Each row is a point. To make a cloud, some directions were put in groups of two or more. Within a group, all points are equally far from the middle, so they leave a hole (a ring in 2 directions, a hollow ball in 3). The other directions are filled evenly. Then the cloud was stretched, turned, moved and blurred a little. How many holes are there, and how many directions does each take, smallest first?
(in the rows, 128 means zero)

Cloud:
[[178 105]
 [123 167]
 [158 163]
 [179 139]
 [155  84]
 [179 112]
 [172  96]
 [134 168]
 [157  83]
 [171  96]
 [112 160]
 [180 134]
 [144  80]
 [104  98]]
Holes: 1 (2)

Cloud, 28 rows:
[[102 148  80 158]
 [154 145 186  93]
 [190 116 113 138]
 [131  70 149  92]
 [177 134 154 163]
 [ 68 128 157 149]
 [123  75 167  98]
 [ 83  96 168 130]
 [ 71 105 148 105]
 [ 84 170 149 146]
 [122 155  76 122]
 [157 135 178  78]
 [ 83  93 166 122]
 [104 148 113  73]
 [105 105 116 188]
 [131 159 157  70]
 [180 103 128  81]
 [154  70 119 102]
 [ 97 174 127 165]
 [163 144 185 137]
 [ 90 155 141  80]
 [ 74  99 145 103]
 [115 183 149 148]
 [167 122 169 164]
 [151  70 105 123]
 [177  85 119  99]
 [108 160 145  73]
 [139  94 190 114]]
Holes: 2 (2, 2)

Cloud (53 x 6):
[[161 148  50 138 147  76]
 [108 168 123 178 104 111]
 [157 173  62 124 128  76]
 [170 100  70 186 121  86]
 [ 92 154 139  90 169 136]
 [132 153 136 105 175 162]
 [ 97 134 148 125 190  96]
 [ 94 133 134 178 101 139]
 [205 140 100 172 137 100]
 [157 152  91 113  97 162]
 [190 109  96 173 170 124]
 [131 124  74 115 159 168]
 [163 111 170 106 111 134]
 [161 124 147  77 169 113]
 [ 86 112 154 123 180 116]
 [104 152 118 179 142  71]
 [ 89 119 109 187 160 112]
 [181 181  96 141 141  82]
 [123 179 112 132 183  86]
 [183 140 112 106  99 149]
 [175 114  78 162 170 144]
 [ 85 148 117  88 126 144]
 [120 129  70 183 121 151]
 [144 185 122 142 163  72]
 [138 127 177 105 104 109]
 [102  77  92 133 147 149]
 [ 91 121 131 172 178  99]
 [164 167  57 136 142  79]
 [176 112  62 147 171  87]
 [162 121  63 111 182 102]
 [121 161 119  96 144 173]
 [139  91  93 163 140  50]
 [104 160 120 106 163 167]
 [153 130  64 153  83  99]
 [167 107  76 138 182 140]
 [136 171  61 127 151  75]
 [189 127 124  87 108 118]
 [121 133  57 140 148  66]
 [197 143 135 159 115  92]
 [111 171 103 121  91  94]
 [187  93 121 125 113  59]
 [161 133 144  81 174  94]
 [171 126 128 138 197 123]
 [105 153 159 117 133 164]
 [171 177  82 142  96 120]
 [177  83 105  92 132  76]
 [141 188  84 129 114  85]
 [175 128 153 167 113  78]
 [170  90 125 121 171 153]
 [170 147  70 142  85 126]
 [159  65 125 139 148 156]
 [182 144  89  96  97 114]
 [147 107  74 104 168 152]]
Holes: 2 (3, 3)
